Each row of a before or after table is a point. One or more steps were done to the points. Then noise was added and the rows were shuffled. The steps act on columns, c1 being the first. Write out the steps. A step turns or swaps two columns, mirrors them in a line or flattens them onto one, adds a multiple of one to another, or multiplies or shifts one. Angles are multiples of 10 degrees, from the lower column toward the higher: turns from -170 to 170, lines from 10 to 170 but not 90. Use the fewest steps. Two steps may share a column if one is a turn and the other turns, adds or multiplies; they go together, in the order done. Otherwise the lowest column goes first.

Before (9 x 3):
[[  2  -2  -9]
 [ -4 -18  -5]
 [-17 -25 -11]
 [  0  -1  21]
 [-22  26  24]
 [  3  16  13]
 [ 22 -15  -2]
 [ -8  24  12]
 [-19 -44 -41]]
After, 9 rows:
[[ -5 -26  -5]
 [-12  -3 -12]
 [-19   8 -24]
 [  2  -3  -8]
 [  7   3  19]
 [  2  30  30]
 [-21   2 -61]
 [-13  -2  19]
 [ 10  15  20]]
Steps: turn c1 and c2 by -70 degrees; turn c1 and c3 by 30 degrees

Before, 13 rows:
[[ 24 -20  16  49 -28 -35  22   8]
 [-17   2  -9  14   6  15  -7  31]
 [ 39 -17  -7 -11   2  11  26 -19]
 [ -5 -27  43  52 -19  17  12  38]
 [ -1 -19 -11 -20   9  -2 -38 -19]
 [  8 -18  35 -25   4 -30  31 -33]
 [  6 -26  57 -22  37 -28   1  19]
 [ 16 -14  -9 -12 -26   6 -49  17]
 [ 13  -4 -34  10   5  33   0  39]
 [ 21  -8   7 -25 -19  -1  35 -25]
 [ 20  40 -15   4 -11  27  -7  10]
 [  4   5 -42  17 -17  46 -43  -7]
 [ 34 -18  33  58 -15  -7  11   7]]
After, 13 rows:
[[ 28  25  21   7 -58 -37 -15 -15]
 [ -2  23  13 -15   7 -18 -15  43]
 [ 26  17 -29  62   4  18  13 -20]
 [ 43  18 -26  48 -16  35   4 -14]
 [-14  -5  -7 -24  48  44 -25  33]
 [  8  24 -33  17 -35  49 -18 -33]
 [  8  17 -22 -15  23  -6 -51  16]
 [-21  -1  11  -4  -1  19 -23 -21]
 [ 12 -42  -5 -17  24  21  -9  -5]
 [  3   1  16 -20  34  29 -25 -31]
 [ 30  17   7 -16  18  -5  31  -1]
 [ 22   7 -19 -14   8 -21  45  -3]
 [ 18  20  -8   2 -29 -43  45   2]]
Steps: turn c3 and c5 by -110 degrees; turn c1 and c5 by 20 degrees; multiply c2 by -1; turn c4 and c6 by 50 degrees; mirror c7 and c8 in the line at 160 degrees
